Each wall is flat, endless, passes through zero and stands at right angles to its row. A trip goes straight from one point to another. List the walls that it crosses, first one first.

Walls:
(1): [-14 -15  28]
(2): [-33 -20 -17]
(3): [ 20   4 -17]
Trips:
[-36  -8   8] to [ -2 -21 -15] => 3, 1
[-16   4   9] to [-9  9  4] => none
[ -9 -13  -5] to [-29   7   7] => none
[29 -8 17] to [40 60 10] => 1
[-21 -29  13] to [-40  15 -17] => 1
[ 28  27 -27] to [-19 -21  -7] => 2, 3, 1
[-2 43  6] to [-24  -7  -1] => 3, 2, 1
[ -6 -22 -35] to [ 27 -16  32] => 1, 2, 3
[-25  19  23] to [26 44  9] => 2, 1, 3

Walls:
(1): [ 15   7  28 -42  -5  13   4 -30  14 -33   1 -26]
(2): [-15  30  37 -14  29   1  18   5   8  57 -13   3]
(3): [ 51  29  32 -14   2 -19  -7   0  51 -44  37  28]
Trips:
[ 57  14 -31   0  -7 -18   6  19 -16   3  16  36] to [ -1 -14  39  25  55  20  -9  25 -27 -36 -16   1] => 2, 3
[ 19  15  -2 -18  15 -26  12   3  10  17  14 -26] to [  1 -38   7  -2 -22   5   7   0  23  47   5  17] => 1, 3
[ 34 -21  17 -14  25  19 -15  32   7 -23  20 -28] to [  2 -35 -16 -11  15 -39  27  11  11   1   4  21] => 1
[  0 -15  13 -20  11  -7 -29   2  11  46 -15   2] to [ 12 -20  -2  43 -12  13 -22 -11  -2   6  36   1] => 2, 3
[ 10  -4  38  17  40  32  23  42  -9 -28 -19  29] to [-29   3  -7   3 -13  45 -38  26  12   9 -37  19] => 3

Walls:
(1): [  3   2 -12  -1   2  33  -4  11  17  -2   6   7   2  14  -6   5  -5  25
   8   0 -17 -11  -3  -6  15  26  30  32 -11   8 -25   1 -20 -10  -1 -22
   6  11 -12  10  -6  -1   8 -16  -9  -6  19 -48]
(2): [  1  15  -5   3  -3   0 -20  10 -12 -19 -39   4 -18   0  -2 -16  -4  23
 -32 -33  27 -26  -8  22  12 -14 -12  -3   8 -15 -16  15 -28 -16  36  -9
  21  -4  28  24  21 -20  16  -5  -2  19  10  -7]
Trips:
[ -5 -26  21 -36 -23 -33 -10   3  11 -50  10  -4   4   2 -11 -31   4  33
 -12  -5 -22  20  -2  15 -17   8  14  27   1  -3  -5 -35   9  -7   2   5
  13   5   7  14   0  24  12  10  -7   9  18  -3] to [ 34   4  -8  12 -22 -17  -3  -3  -8  -9  15  17  19  20 -18  15 -23 -45
  -2   4 -12  -4  33  43 -15  32  14 -12 -12 -23   1 -12  11  27 -16   6
 -35 -16  12 -22  -4  -6  32 -16  16  -6  12   2] => 2, 1
[-13   8 -19  12  -5   6  14   1   9  24  28  -9  -4  16  -5   4  10  16
 -28 -13   4  -6  12  26 -20   3  17  20  -6 -16  18 -13   4 -18   8 -18
  -7   7  24   2   0 -35  -7   6  22 -30 -19   1] to [ -5  -4   9   8  29 -27 -20  23  18 -13   5  -1 -26  22  -5 -31  -4  -1
 -20 -20  -8   1  10  -7 -30  10  28  -5  -5   2   9   7   6 -19  -5   3
 -27  -2  -2  -7  -7 -15 -23  14  12   6   7  12] => 1
[  1  -9   5 -41   3  -6   7   1  35  13  38   9 -22   0  17 -19  17   1
 -10  14 -25 -33  25  36 -16 -16 -20  -3  10   4   5  -5  14 -17  -6  -6
  -1  19  11  18 -22  -8  27  12  -7 -25  31  22] to [-16   8   4  15   4  28  10  11  -1  19  12   0   3 -34   0  29  18 -26
  37 -14   1  12   7  60 -20   7   7   3   0  38   1   3   8  20  25  -1
  -3  -4   1  -6   0  -2  15   4 -14   2  31  -9] => 1
[ -1  -8   4  -8   1   7 -19  10  33  23  -5   3   7   2 -10  -5 -33   3
 -14 -20   8 -11  12  35 -15  20   4  19  18   9 -13   8  27 -12  23 -10
 -14   1  -9 -14  24  17  -2 -30   8 -12 -20   7] to [-31  17  14   6  18   4 -21  13 -20   8  13   4  18  -3  35  -5 -36 -24
  17  34 -25  -8  15 -38  -4  -1 -27   9   4   1 -19   1 -23 -12  -8   8
 -33 -22   8 -14   5 -14  -9 -12   7   6 -14  12] => 2, 1
[ 22   4  17 -10   1 -19 -10  -3   7  24  31  17  -9   8   9  -2   6  29
  -9  -7 -16  -6  -5 -17   3  11 -20  -7  -6  17 -27  -2  38  -2  -4  23
  24  -2  14  15 -32  -8   5  15   7   1   8 -35] to [ -9 -30  14  17  13 -13  -1  28  35  26  12   2 -14  11 -19 -17   9  10
 -18 -17  11  -5 -22 -11  22   6   7   3  -4  13  -3  12  -3  23 -24 -11
   6 -10 -21  14   4  -1   4 -43  25   5  23  16] => 2
[-11  12  23 -11   5  20  19  -6  -2  -4  30   6  45 -11  -1   4  10 -10
  -1  -5   6  -5  14  -7  -5  -2  38  25 -17   6   8  -1  42  -6  12  18
 -10 -24  23 -11   0  -5 -25  11  27  -9 -12  19] to [  5   1  -2 -10  15  25  24   5  -3  20   1 -11  11 -19   4 -18  -9 -12
   7   5 -15  17   3   3  21  36  -1  39   3 -15  23 -19   0 -12 -13 -17
 -23 -36 -53  13 -13 -11 -10  12  24  24 -23 -16] => 1
[ 26  15  14  12 -22   1  -4   1   0 -43  18   3  20   5  -4  19  -6  -4
  27  24  -7  -2   4 -14  13  -3  -1 -15  -6 -10 -23 -21 -16  38  14  10
 -28   4  -4   0  -9   2   7 -10 -10   8  -1 -10] to [  7  -6   2  -9   3   0  21   3 -30   1  22  16  11   7   2 -10  -7  -7
 -12  13  -4 -31  14  -8  30  15   8  11  -9   6  47  27  -8  -4 -16  18
  12  -7  13  -4  -6  -9 -11 -24  14  -2   2  -6] => none
[ 20   8 -29 -16  -6  32 -32 -11  30  26  -3  10 -18 -23  16  32  32 -18
  -7  14 -13  28   6   8  -8 -17   7  12  -2  -9   1   5  -8  13   5 -16
 -24  12  -6 -25   9 -23   4   7  -3  34   5 -20] to [  9 -18 -28  12  19  41  -3  12  -6   9 -14   8   5  -1 -13  17  -8 -18
 -22  10  -6  13 -33 -12 -19 -10 -13  -6  19  25 -18 -10 -24   0 -12  20
  -3 -16 -12 -11 -11   6 -15  11  19  -9   5  10] => 1
[-16  -5  31  -3  19 -37 -20  12   1  -1  -6  -1  -1   3   0  -4 -15 -11
  -8   3 -19  12   3   8 -11 -11  27  10   8 -11  25 -31  -2 -15  -5 -10
  -8  11  31  -6   5   2  -4  10   3   7  13  -5] to [ -5 -13  16  16 -27  -5   5 -19  -7  -8 -19 -17  23  20   4  46  -9  -4
 -11  12  -8  -9 -10   2 -13 -10   8 -17  -5  -8 -28   5   6   9 -14 -24
 -14 -10  19  26  26  -1  19  -5  39  12 -21 -11] => 2

Walls:
(1): [ 18 -17 -32  13  32  -7 -37  34  19  10 -23 -10  10  18 -41 -20 -21  -6
  37   2  30  -4  16   9  47 -15 -18 -39   5  12   2  12   6   7 -20 -21
   5  -2 -20  -1  -3  19 -32   9 -34 -44  10  20]
(2): [-29  -2 -11  -5  21 -13   5 -12   4  11  30 -23 -10  30 -31  27  10 -31
 -30  17  16 -27  58  -7  32   4   6  -4 -15  -2  -9 -13 -31 -17  29 -26
   1  20 -15  14  -6   2   2  -8  25  29 -25   1]
(3): [ 24  13  -1  12  16 -13 -25  -4  12   8  -1  16  -6  10  24  14  10  15
  42   8  21  24  15 -15 -24  -9   4 -26  -4 -58 -23   9   4  27   0 -26
  24   9  42  43 -22  -1   8   4  29  29  -8 -15]
Trips:
[-10  23  -7  16   2  19 -23 -25  -2   1   8 -34  -6  16  39  11  -8  -7
  22 -22 -14 -29  25  19  23 -14 -37  13  -1 -46 -18 -19 -12  42 -24 -33
 -24  28 -56  -3 -11 -11  18  34 -22  -8  -7 -39] to [  0  -5 -24  11  43   9 -23  36   2 -33 -25  29 -34  11  -5   5 -42   5
   0 -35   3 -24   2 -23  27 -17 -51 -25   2  25  -6  10 -29  25  30  16
 -56  13 -13 -18  20  -7  19  12 -15 -18  11   6] => 3, 2
[ 27  29   1   0  16   7   3  13 -27  -7 -11 -10 -23 -17   8 -16   4  -1
  18 -30   2 -31  -3   0  43   7 -13  14  33 -11 -36 -37  16   1   3  24
  -6   7 -32 -12  26  16   5  26  17   7 -29   3] to [-15   6   8 -35 -20   4   4   2 -11 -45  -3   8  -9 -19  -3  38  10 -26
 -24  16   0   6  21  -1  14  -3   6  -2  26  24  32  15   5  -5  15  -8
  14 -17   2 -33 -31 -10  11  -1  18  11  11  33] => 2, 1
[-28  -6   2 -10 -15 -20 -17  19  -7   6 -11  51 -15  23 -13  22 -29 -10
  48  -8   4 -22 -13  21  -4 -18  -1  22  12  11  13 -15  23  26   8   2
 -26  47 -24 -16   8 -37   7 -32   2 -24 -25  19] to [ -4 -22 -28   7  10  22 -16  20  -5 -10   5  -3  11 -26 -20  20 -27   7
  13   2   8  -4  -9  37  -3   2  -4   0 -47 -24 -14  29  23  24  29   7
  35  25  36 -28  21 -24  12 -49 -18  21  -9   7] => 3
[-17 -16  -5   4  37   8  11   0 -31 -26 -26  14   9  21  -6  34  10  -8
 -11 -29 -10 -14  23 -35  -4  20   3  -2 -37   6  17 -10  -1 -35   2 -28
   8 -24  -7   3  -3 -11  -1   3   9  11 -10 -22] to [ -9 -22  19   1   4  12 -15 -14  17 -11   0 -15   1 -23  47   9  55   4
 -21  23   5 -17 -11 -10  36  22 -18 -30   1  11   2   6 -21  25 -11  -5
   3   7 -35 -27  23  18  -4   8  -4 -34  30 -16] => 1, 2
[ -3 -25  -7 -41 -14 -21  -8 -11 -28 -36 -42 -19 -16 -32  -1 -11 -23   1
  -7  -7  27 -13 -35   4   0  31  20 -11   3 -18 -33  -1  14 -15 -28 -26
  21   6  -3 -16  -5  13 -14  19 -19  -7  37  -1] to [-21 -27  27   6 -23   1  -1   9   3  -7 -17  -6  41  29 -18 -35 -15   6
  -1  -1 -16   4 -11  17   8   8  21  16 -42   8  -1  27 -25  12  11  -2
 -10   6  34  15  19  13   7 -24   5   0  24 -17] => 1
[ -1 -29 -21 -18  30   2 -28  35  11 -23  15  -7  17  -5  17  38   8  -4
 -36 -23  12  14   8  -3  -8  -1 -11  -5 -20 -24 -14  -1  -3  12  -1 -24
  26   3  -9  19  17   4  24   3 -13  31   5  25] to [  2  22  -3  -1  39  -8   1   1 -42   8 -30   4  27 -18 -14 -25 -45   2
 -12   7  29 -14 -19 -30 -37 -42  15 -10  31  12 -10  -3 -26   0 -19 -24
 -11  10  36  11 -49  -6  12   5   1  -7  15 -15] => 2
[ 37 -25  -7  -2  -4   5  -7  14  38  -2  -2  -6 -25  27 -30  12  -9  14
  20 -53 -17  -3 -29  19  -9 -31  20   1  31  22   1   0   5  39  -4 -16
   4  -4 -11 -10  11 -38  -9 -17   7 -10  34  -3] to [ -7   1  15   6   9   5   7  -4  17  26 -36 -10   9  46   3  16   9 -25
  17  -1 -37 -28  -2   0 -17 -38   5 -20  10 -17  33  37  14   1   5 -37
  26 -24 -22   8  -8   2   2 -21 -20   0 -32  15] => 3, 2
[  0 -24 -16  -8  27  -5 -32  21 -11  37  -6  18 -42   0   2 -23  27 -32
 -28   7  -9   1  -3  11 -27  23 -40 -27 -53   6   2  26 -16   6 -23  25
 -17 -17   0  -9   5  16  16   7  12 -11  17 -20] to [ 48  -9  12  36  14 -12  16  26   1  -5  -3  -8  -9 -34  13  -6  -8   2
  -8  -3 -14  14 -35 -21   7  17  24  11  54   1  -2   5 -12   0  21   1
   6  -7  10  -8   6   2 -17 -34   2  32  -5   9] => 1, 3

Walls:
(1): [ 13   3  30 -23  12   8   2  -7  23   8  33 -18  38  24  19  -3 -13  27
 -14 -20  14  12  12  21 -10 -15  -1  11  33  58   2  16  21   7  -4  19
   3 -11 -11  38   2   4  32  27 -20   4 -18  14]
(2): [-19 -13  32 -13   3 -10   3  -2  -6 -33 -24   5  18  -5 -11 -20  10  26
  -4 -18  -7  27 -15  13 -17 -27 -13   3 -27   5 -38 -10 -38   5  18 -10
 -16  14 -11   3 -27   9  10  20 -19 -16 -27   0]
(3): [-18 -28   9   5  10  -8 -28   0 -13 -24 -23  12 -12 -11   2  -6   7  15
 -35   2 -10  31  23  -9  43 -33  20 -36  22  18 -15 -24 -12  20  13  10
  -9  -3  21 -30   8 -11  20  13  22 -15 -18 -18]
(4): [  4   9   9  -4  14   0  -2 -31 -41  27 -30 -18  -2  -3  28   0   6   9
  16 -17   3  18 -14 -33 -20  25 -28   6   0 -20  11   9  -7 -30  -6  16
  -5   2 -25   5   5  20 -60   1   3 -26 -11   9]
(5): [-11  -8   8 -18   3   8   4  29 -19 -18 -24 -17   9   6 -25 -21  -3 -25
  31  18  -2  19  15  -7  -4 -18  12   9  16  17  27 -22  -9  -9 -13  13
   6   5  32  -7 -19  17   2  -6   1   6   7  16]
(6): [ 33   9  -2   9  -1   4  -4   3   0 -17  29  -8   2  -4   3 -21   6  -4
  -5 -15  -4  -4   1   4   1   5 -17  16  25  11 -18  -3  24 -18  -1  -8
  26   7  27 -19   8   3  -8  -5   1  11  11  26]
(7): [-20  -7  -7  -9  16  11  19 -22  21 -21  -4 -22 -18  -3 -12 -22  -7  10
 -10  -8  20   5 -34  -2   7   5  16  -9  -6  22 -10 -18  -5  -5   1   2
   7  -6  -2   4   8  25 -20 -23  21  -1  17 -15]
(8): [ 29  19   5 -24  -9  26  -1  12 -29   5 -15 -24  -8 -15   1   2 -17 -34
 -13 -11  42 -13 -14   2   3 -13   8   0  -5   1   2   3 -22 -27   5 -13
  12 -19  12 -17 -12  16 -33  -3 -17  10 -34 -11]
(9): [ 21  30  16  -1  -7   9 -49 -11 -24  11  -4   6  12   0 -12  -5  -3   9
  -3  11  -3  -9  -5  19   1   0  -2  -7  -7  -5 -15  20 -12   5  -9 -11
  -8 -17   4 -21  14 -17  -1 -31  19  -4  -2 -15]
Trips:
[ 28   3  22  18  24  11 -22 -36 -15 -14   4 -22   6  -9  14  -6 -11  10
   3  15 -17  12 -29  17  -2  -4   7 -25   6 -28  -6  -2 -21 -14  11  -6
  -8 -22  -8  17 -13   9  -8  16  -2 -16  11   1] to [ 39   0   0  -7  21  10   9  -6  -5  15   8  -7  35   5  22  -8  -5 -19
   2  35  16   1   1   7  -3 -28 -16 -21 -19 -15   8  18 -25 -26 -21  -1
 -11   7 -22 -30   2  -7   7  26  -8 -26  15  22] => 3, 7, 5
[  1  52  12 -10  -1 -11   9  -2   4  25  18  -6  42  -8  17   7  23  18
  -1  -8  37 -17  -8   4 -24  26  -4 -28 -19  20  -9  11  32 -17 -16  -2
  -3  19  22  -6 -18  11   8 -10   8   9  -3 -15] to [ -9   3  11  28   6 -15  13   8  29  -1 -10  36   4 -23   2  -1  19  15
  26 -20  -5  -6   0  -8   3 -16  10  26   2  13  15   8  -2  11  18 -16
  -8  16 -19  -8 -29 -12  29  -5  13 -33   0  25] => 7, 8, 2, 4, 9, 6, 3
[  0  11  24  13   6  -9  -3 -20  23   6   4 -17   2 -21   6 -17 -39 -26
 -23  10   1  -3 -19   4  -7   4 -13 -10   1   4 -15   7   0  22 -10  11
 -22   2  -5 -19  11   9  21  13  -3  -8 -38   6] to [  3  10  -5 -10  12  24  -9 -30   7 -30 -18   9  11  -8  -4  37   9 -14
 -33 -29   6 -21  21  -8 -32   9  -7   0  -9 -11 -32  18 -36  -8  25 -29
   0  11 -11   5  -8 -12 -10 -23 -19  24   7 -11] => 3, 4, 1
